Each row is a point. Each copy is the shape, with its points in the same order, stretched, turned, moved and blurred by noise. Some copies are also mirrored. Which?

Shape (8 x 3)
[[-39 -19   0]
 [-31  -8 -20]
 [-39 -36  -1]
 [ 48 -34  29]
 [ 32   6  30]
 [ 21   6  17]
 [-37 -11   5]
 [ 31 -12  50]]
Copy 1 (8 x 3)
[[-35 -26  -1]
 [-29  -7 -20]
 [-32 -38  -7]
 [ 62 -26   6]
 [ 38  14  14]
 [ 22   8   5]
 [-26 -19  -3]
 [ 42 -10  37]]
Copy 1 is: only turned
Copy 2 (8 x 3)
[[-34  13  26]
 [-37  12   1]
 [-33  29  32]
 [ 57  17  17]
 [ 38 -22   9]
 [ 22 -16   3]
 [-32   3  25]
 [ 46 -14  35]]
Copy 2 is: mirrored
Copy 3 (8 x 3)
[[-45 -12 -15]
 [-30  -5 -28]
 [-50 -26 -15]
 [ 22 -41  35]
 [ 20  -1  35]
 [ 10   6  19]
 [-49  -7  -7]
 [  7 -14  55]]
Copy 3 is: only turned
Copy 4 (8 x 3)
[[-28 -35  32]
 [ -8 -42  33]
 [-35 -42  19]
 [-14  12 -54]
 [  2  34 -10]
 [  1  18  -1]
 [-33 -19  37]
 [-31  35 -26]]
Copy 4 is: mirrored

Shape (8 x 4)
[[-12  12  49   6]
 [ -5 -43 -69  -1]
 [  0  12  12 -15]
 [-24  10  25 -28]
 [ 31 -21  18 -54]
 [ -7   6 -10  18]
 [ -5 -20  29 -16]
 [-31 -16 -40  26]]
Copy 1 (8 x 4)
[[-13  51  33  25]
 [ -9 -59 -53  -7]
 [  3  27  15  -2]
 [-19  45  11  -4]
 [ 33  51 -26  -1]
 [ -9 -11  12   7]
 [ -6  41  -6  16]
 [-39 -49 -13   6]]
Copy 1 is: mirrored
Copy 2 (8 x 4)
[[ -1  -2  51  13]
 [-44 -37 -66 -32]
 [  6   1  16 -14]
 [-15  16  34 -22]
 [ 20 -30  19 -66]
 [ -9  -6 -13  12]
 [-13 -25  34 -22]
 [-48 -17 -35   9]]
Copy 2 is: only turned
Copy 3 (8 x 4)
[[  6  33  48 -10]
 [ 15 -52 -39  22]
 [  8  20   9 -21]
 [ -4  15  20 -38]
 [ 54   0  -6 -46]
 [ -4  13  -3  16]
 [ 24  -6  29 -20]
 [-21 -28  -5  34]]
Copy 3 is: only turned
Copy 4 (8 x 4)
[[-21  27  51 -16]
 [-20 -22 -69  18]
 [-11  27   9 -27]
 [-41  46  13 -25]
 [ 11  68 -15  -1]
 [-16 -14   4 -19]
 [-18  37  16  10]
 [-40 -35 -21   0]]
Copy 4 is: mirrored

Shape (12 x 6)
[[ 56  17   7  31 -54  26]
 [ 52  27  22  55   5  30]
 [ 39  36  12 -14  -1 -22]
 [-13 -24 -39  25  23 -18]
 [ -3   4 -50  -8  15  38]
 [ 11 -19 -39  23 -29 -19]
 [ 14  23  15   6 -41  -3]
 [ 31   0  11   8  25   0]
 [-22 -24  24  13 -40 -35]
 [ 25 -14 -55  -5 -15   4]
 [  0   7 -20  45   9 -28]
 [ -5  36  17 -18   8  27]]
Copy 1 (12 x 6)
[[ 37  30   2  48 -63  18]
 [ 70  -5  21  44 -33  20]
 [ 32  37  14  -8 -15 -14]
 [-20 -44 -24  11   5 -13]
 [ -6 -12 -29  -5  13  44]
 [-22  -2 -36  29 -35 -13]
 [ 10  21  11   3 -55   5]
 [ 20  -2  16  19   8  -6]
 [-44  -8  28  10 -53 -19]
 [-13  11 -48  20   1   9]
 [ 10 -37 -10   4 -29 -18]
 [ 11  13  26 -25  -6  41]]
Copy 1 is: mirrored
Copy 2 (12 x 6)
[[ 49  18  45  29  31  62]
 [ 54  17  16  75  -4  55]
 [ 48  37  -4  13  -6  -4]
 [  0 -27 -44  30  37  -5]
 [ -7   0 -53   5  14  51]
 [ 18 -14  -3  10  64   8]
 [ 13  31  34  16  15  16]
 [ 38  -6 -12  30 -12  10]
 [-10 -12  43   9  24 -31]
 [ 28 -15 -32  -9  50  34]
 [ 17   5 -22  52  42  -8]
 [ -4  32 -12  16 -36  27]]
Copy 2 is: mirrored
Copy 3 (12 x 6)
[[ 40  42  -3   7 -67   2]
 [ -9  76  10 -25 -63 -14]
 [ 31  31  10 -24  11 -22]
 [-37  -3 -49 -10   5 -29]
 [ -9  23 -53 -11   2  25]
 [  6  -5 -42  19 -21 -27]
 [ 22  24  21  21 -20 -10]
 [ -5  18  -4 -45 -19 -12]
 [-21 -26  25  25 -22 -32]
 [ 21   6 -64  -1  -8  -8]
 [-31  29 -21   0  -5 -49]
 [  1  38  20 -16  14  25]]
Copy 3 is: mirrored
Copy 4 (12 x 6)
[[ 68   3 -33  -5 -38  38]
 [ 75   7  -4  18  13  35]
 [ 42  32  -4 -37 -10 -20]
 [-20 -26 -24  18  23 -28]
 [-20  -8 -41 -23  30  30]
 [  4 -21 -48  11 -20 -18]
 [ 27  19  -6 -14 -42  12]
 [ 35 -10   4 -16  17  -8]
 [ -5 -16  18   8 -59 -24]
 [  3 -21 -64 -20   1  -3]
 [  8   4 -19  33  10 -25]
 [  3  27  15 -37   3  31]]
Copy 4 is: only turned

Shape (13 x 9)
[[ 28 -46   9  -6  63  19 -24  -3 -18]
 [ -9  73  12  -8  32  -4 -30  -6  38]
 [ 29 -38   2   5 -18  -4 -34 -12  17]
 [-21 -48 -30   0 -39   7  -3  50  38]
 [ 31  -9  -6 -26 -25  25 -31   8 -81]
 [-28  19  25  -6  -6  30 -14  19  41]
 [ 28 -24  23 -42 -18 -10  14  -9  43]
 [-72 -29  25  -1 -35  -6  40  -4 -22]
 [ 17  -1  17   0 -36  -5 -27  26  48]
 [ 32 -19  19  14 -14   1 -22   8  21]
 [ 28 -23 -33  13   0  32  42   7  34]
 [ 26  -7 -13   9 -19  -3   5  44  23]
 [-15 -27   9  -6  -5  19   2  10  20]]
Copy 1 (13 x 9)
[[ 34 -63 -23  -9  30  29 -14 -22 -18]
 [-12  42  -6 -15  84  12 -38   7  20]
 [ 31 -16   0  -5 -26  -8 -34 -10  23]
 [-29  -8  14  -2 -54  23  11  25  35]
 [ 45  -6 -35 -54 -38  19 -45  28 -55]
 [-19  30  32  -8  19  46 -25   7  14]
 [ 47  16  24 -22  -3   6  21 -14  33]
 [-39  33  36  -8 -51   5  25 -27 -49]
 [ 16  19  30   1 -11   5 -27  28  37]
 [ 30  -3   9  13  -9   4 -29   4  16]
 [ 12  14 -38  30  -8  46  20 -17  33]
 [ 10  11  -9  16 -12  15   3  35  22]
 [ -5   2  16  -5 -11  31   0 -12   6]]
Copy 1 is: only turned
Copy 2 (13 x 9)
[[  4 -28   6  -7  79  60   6  17  -5]
 [  2  82 -17  -8  39 -13  -6  18  39]
 [ 24 -42  -5 -17  21  17 -26 -23  37]
 [-11 -58  -9 -27 -38  16 -45  35  50]
 [ 58 -16  23 -19  -8  50   8   8 -48]
 [-16  26  10 -22  -5  16 -16  22  59]
 [  8 -32  20 -61  29 -20  11   5  51]
 [-69 -27  24 -28 -49  -5   5 -10  -2]
 [ 26 -17  11 -10  -2 -13 -28  12  72]
 [ 18 -29   5  -2  22   6  -7   0  47]
 [ -7 -45 -42 -32  -9  26  41  14  43]
 [ 18 -38 -15  -3  -7  -1   3  41  41]
 [-21 -18   4 -26   4  20  -8  11  31]]
Copy 2 is: only turned

Shape (14 x 11)
[[  0  38  60  10  28  19  33 -12  20 -19 -10]
 [  1  -4  21 -37  65  -9   5  -1 -28  11 -19]
 [ 38  14 -11  36 -15   5 -34   0 -14  -1 -14]
 [-32  10  50  -9  43 -28  46 -40   5 -27   2]
 [ -9   7 -28 -16 -12 -23 -54 -12   8   0  19]
 [ 11  -8 -39 -15 -28  -4 -25 -16  -3  -5  16]
 [-43  -7  47   0  37   2  -9  -4  13  26 -43]
 [-19  14 -41 -44   4  15 -65  19  -4 -26  39]
 [-26  26  15 -13   5  31  19  -6 -19  29 -15]
 [ 11  19 -17   9 -10 -29 -39   7   5  13  77]
 [-15 -20  -6  10  15 -40  37  45  34   0 -61]
 [ -6  30  15 -26 -24 -25 -45  18 -34 -18  24]
 [ 22 -37   6  39 -30  -5  -6   4  -3 -21  47]
 [-26  -2 -53  19  12 -32 -38  23 -28 -13   8]]
Copy 1 (14 x 11)
[[ 20  39  69  25  -8   0  24 -23  49  10 -18]
 [ 20   0  23 -36  48  28  24  13  18   7 -37]
 [ 24   3  -9  18 -10   2 -60 -18   2  18 -39]
 [ -2  12  44  25  22 -12  78  -7  11 -17  -4]
 [-17 -32 -30  11  11  -3 -42  10  22 -13  12]
 [-16 -12 -40   1 -17  17 -31  -8   0 -23   6]
 [ -9 -16  59  -7   6 -10  16  32  34  46 -38]
 [-22  -2 -22  18  36  50 -56  29  40 -37  22]
 [-31  50  21 -14 -13   7  10  -9  29  30 -24]
 [  4   0 -32  28  33  -5 -49 -11   5  14  61]
 [ 60  -6   0  -5 -46  -4  37  71  25  18 -19]
 [ -9  24   5 -13  35 -17 -55  20  -3 -37  18]
 [ 13  -3  13  49 -24  19 -33 -15 -46  10  37]
 [  8   5 -44  39  30   5 -35  52 -10  -7  -8]]
Copy 1 is: only turned
Copy 2 (14 x 11)
[[  3  29  52  35  35  27  23  20  -8 -37 -23]
 [ -7  34  13 -39  39 -11 -19   8 -46  -6 -28]
 [ 33  14 -25  29 -21   8 -25  -3  -2  -8  42]
 [ -9   6  56   6  57  -4  30 -10  -8 -63 -35]
 [-22   0 -35 -30  -6   0 -36 -32  23 -27  37]
 [ 16  -9 -28 -30 -18  17 -14 -25   8 -10  22]
 [-26  -8  31   2  29   2 -41  39   1  -9 -32]
 [-59  10 -64 -52  -7  43 -18 -20 -18  -7  48]
 [-15  31  14  -9  -1  15  11  -9 -16  16 -38]
 [ -5   6 -40  -7  29 -14  -2 -53  21   1  68]
 [ 20 -31  -3  -5  11 -45  10  87  11 -35 -18]
 [-29  22  10 -25 -12  -6   2 -24 -27 -20  55]
 [ 34 -50  -4  14  14  23   7 -34  -2   4  49]
 [-23 -35 -74   0  -3 -29 -21 -18 -25 -19  26]]
Copy 2 is: only turned
Copy 3 (14 x 11)
[[ 14  45  60   3 -15  38  52  23   6  -2  23]
 [-16  -9  24 -50  24  -8  47  34 -19  19  -2]
 [ 11 -17  31  36  28  -5 -34  14 -12  10  -9]
 [-13  50  41 -13   2   5  78  11 -16 -29  19]
 [ -9  -2 -18  13  46 -26 -33  11  -3   0  23]
 [ -4 -25 -14   7  23 -13 -36  -8 -11 -26   5]
 [-57  33  22  -3 -11  -1  14  34  26  19 -24]
 [-19 -24 -37 -14  56  21 -38  35 -28   3  43]
 [ -7  26   7  -3 -34  11   4   2 -29  20 -12]
 [  6 -12 -23  43  43 -29 -16 -18 -22  18  67]
 [-12  -8 -32  33 -22  -7  55  58  37 -28 -34]
 [ -5 -12  18  17  19 -16 -34  50 -43  -2  46]
 [-16 -36  25  59  21   4  -4 -24  -7 -28  36]
 [-35 -16 -33  35  62  -9 -11  26 -32  -2 -11]]
Copy 3 is: only turned
